Rows are points. A path goes straight from each point to the next, and from the last back to the first. The post is the endless flat space through its rows: a point in 2 columns, a line in 3, a plane in 4, and so on, so that a path can go around it. How many times does the path go around the post? Going back the other way cancels.

Post (1 x 2)
-0.002,0.000
Path (7 x 2)
0.009,0.027
0.060,0.042
0.010,0.069
-0.032,0.010
-0.034,-0.018
-0.068,-0.021
-0.050,0.055
Times around: 0

Post (5 x 6)
0.016,0.015,-0.035,0.041,-0.005,0.017
0.011,-0.011,0.005,0.043,0.033,0.034
0.006,-0.020,0.021,-0.100,0.061,-0.052
0.020,0.011,0.052,0.046,-0.078,0.013
0.020,-0.013,0.025,-0.119,0.025,0.005
Path (9 x 6)
-0.055,-0.018,0.033,-0.012,0.005,0.007
-0.006,-0.037,-0.036,-0.095,0.029,-0.014
0.043,-0.057,-0.042,0.035,0.100,-0.061
0.076,0.035,-0.014,0.012,-0.002,0.011
0.026,0.024,0.032,-0.016,0.023,-0.006
-0.033,0.011,0.068,-0.015,0.031,-0.025
0.004,0.039,0.054,-0.042,0.009,-0.055
0.033,0.038,0.042,0.008,0.008,0.015
-0.015,0.047,0.000,0.002,-0.002,0.012
Times around: 1

Post (11 x 12)
0.044,-0.017,0.004,0.001,-0.029,0.017,0.007,0.093,0.056,-0.053,0.031,-0.060
-0.008,-0.043,0.040,-0.020,0.113,0.008,-0.051,-0.097,-0.104,-0.021,0.060,-0.029
0.006,0.054,-0.038,0.018,-0.002,0.047,-0.028,-0.073,0.180,0.038,-0.014,0.072
0.023,0.041,0.036,-0.011,-0.057,-0.013,-0.022,-0.031,0.024,-0.037,-0.040,0.029
-0.014,0.032,0.005,0.005,-0.072,-0.006,0.022,-0.062,-0.031,0.019,-0.044,-0.040
0.003,0.006,0.012,-0.077,-0.029,-0.030,-0.028,-0.044,-0.041,-0.005,0.001,-0.078
0.002,0.000,0.052,-0.052,0.025,0.009,0.040,-0.035,0.013,0.016,0.016,-0.018
-0.036,0.030,-0.041,-0.047,-0.047,-0.071,0.096,-0.042,-0.008,-0.030,-0.044,0.023
0.031,-0.045,0.025,-0.033,0.107,-0.002,-0.018,0.036,-0.097,-0.035,-0.043,-0.016
-0.020,0.025,0.010,-0.012,-0.037,-0.088,0.020,-0.051,-0.033,0.042,0.002,-0.014
-0.003,0.023,0.007,-0.046,-0.035,0.035,-0.033,-0.046,-0.021,0.050,0.060,0.011
Path (29 x 12)
-0.016,-0.001,0.052,0.053,-0.013,0.013,0.010,-0.007,0.005,0.003,0.014,-0.047
-0.024,0.005,0.000,-0.001,0.058,-0.020,0.033,0.054,0.049,0.056,0.017,0.061
-0.048,0.076,0.059,0.005,-0.023,-0.067,0.033,-0.047,-0.067,0.026,-0.014,-0.042
0.003,0.023,0.036,-0.037,0.017,-0.011,-0.054,-0.115,-0.061,0.023,0.030,-0.091
0.039,0.014,0.021,-0.043,-0.036,-0.008,0.010,-0.038,-0.025,-0.026,-0.005,-0.010
0.024,-0.020,-0.016,0.008,0.001,-0.027,0.015,-0.041,0.036,0.024,-0.056,-0.038
0.025,-0.025,-0.022,-0.059,-0.050,-0.008,0.018,0.018,0.051,-0.012,0.008,-0.019
0.070,0.005,0.061,-0.029,-0.060,-0.021,0.004,-0.036,-0.009,-0.015,-0.036,0.000
0.033,0.030,-0.007,-0.063,0.005,0.053,-0.036,-0.059,0.047,0.068,0.018,-0.071
-0.003,0.028,0.005,0.018,0.008,-0.054,0.017,-0.054,-0.006,-0.059,-0.019,-0.030
-0.023,0.048,0.036,-0.007,0.002,-0.068,-0.047,-0.089,-0.042,0.025,-0.025,-0.024
0.008,0.060,0.009,0.036,0.000,0.022,0.037,-0.052,0.015,-0.016,0.034,0.036
0.053,0.014,-0.001,-0.048,0.013,0.025,0.044,-0.025,-0.025,0.013,0.035,0.024
0.030,-0.054,0.011,-0.029,-0.017,-0.002,0.041,-0.036,0.002,0.011,-0.024,-0.050
0.036,-0.024,-0.030,0.014,-0.086,-0.013,0.020,0.020,-0.030,0.006,0.005,0.015
0.081,-0.007,0.033,-0.015,0.014,0.031,0.004,-0.061,0.017,0.013,-0.014,-0.009
0.023,0.041,0.033,0.013,-0.045,-0.032,0.035,0.018,-0.044,0.006,0.037,0.017
-0.003,0.025,0.029,-0.035,0.036,0.026,-0.009,-0.007,-0.060,-0.088,0.034,-0.035
-0.034,0.066,-0.013,-0.047,-0.023,-0.017,-0.067,-0.057,0.016,-0.012,-0.051,-0.002
-0.001,0.025,0.058,-0.020,0.003,0.028,0.059,-0.039,-0.011,0.004,-0.040,-0.051
0.053,0.031,0.013,-0.020,0.056,-0.075,0.019,-0.078,-0.008,-0.006,0.036,-0.020
0.008,0.031,0.024,-0.033,-0.005,-0.032,0.028,0.006,-0.042,0.028,0.008,0.014
-0.074,0.062,-0.010,-0.021,0.034,-0.054,-0.048,-0.075,-0.028,0.068,0.030,-0.004
-0.004,0.037,0.007,0.028,0.007,-0.059,-0.013,-0.006,-0.009,-0.034,-0.002,-0.030
0.034,0.038,0.017,-0.064,0.037,0.002,-0.061,-0.046,-0.051,0.037,-0.042,-0.046
0.049,-0.010,0.007,0.048,0.015,-0.084,0.009,-0.069,-0.033,0.003,0.042,-0.006
0.046,-0.001,-0.005,-0.007,-0.026,-0.043,0.010,-0.045,-0.021,0.009,0.015,-0.015
0.023,0.039,0.049,-0.016,-0.014,-0.016,0.006,-0.049,-0.021,-0.032,0.044,0.032
0.014,0.025,0.017,-0.063,0.055,0.037,0.012,-0.008,0.004,0.031,-0.053,0.001
Times around: 0
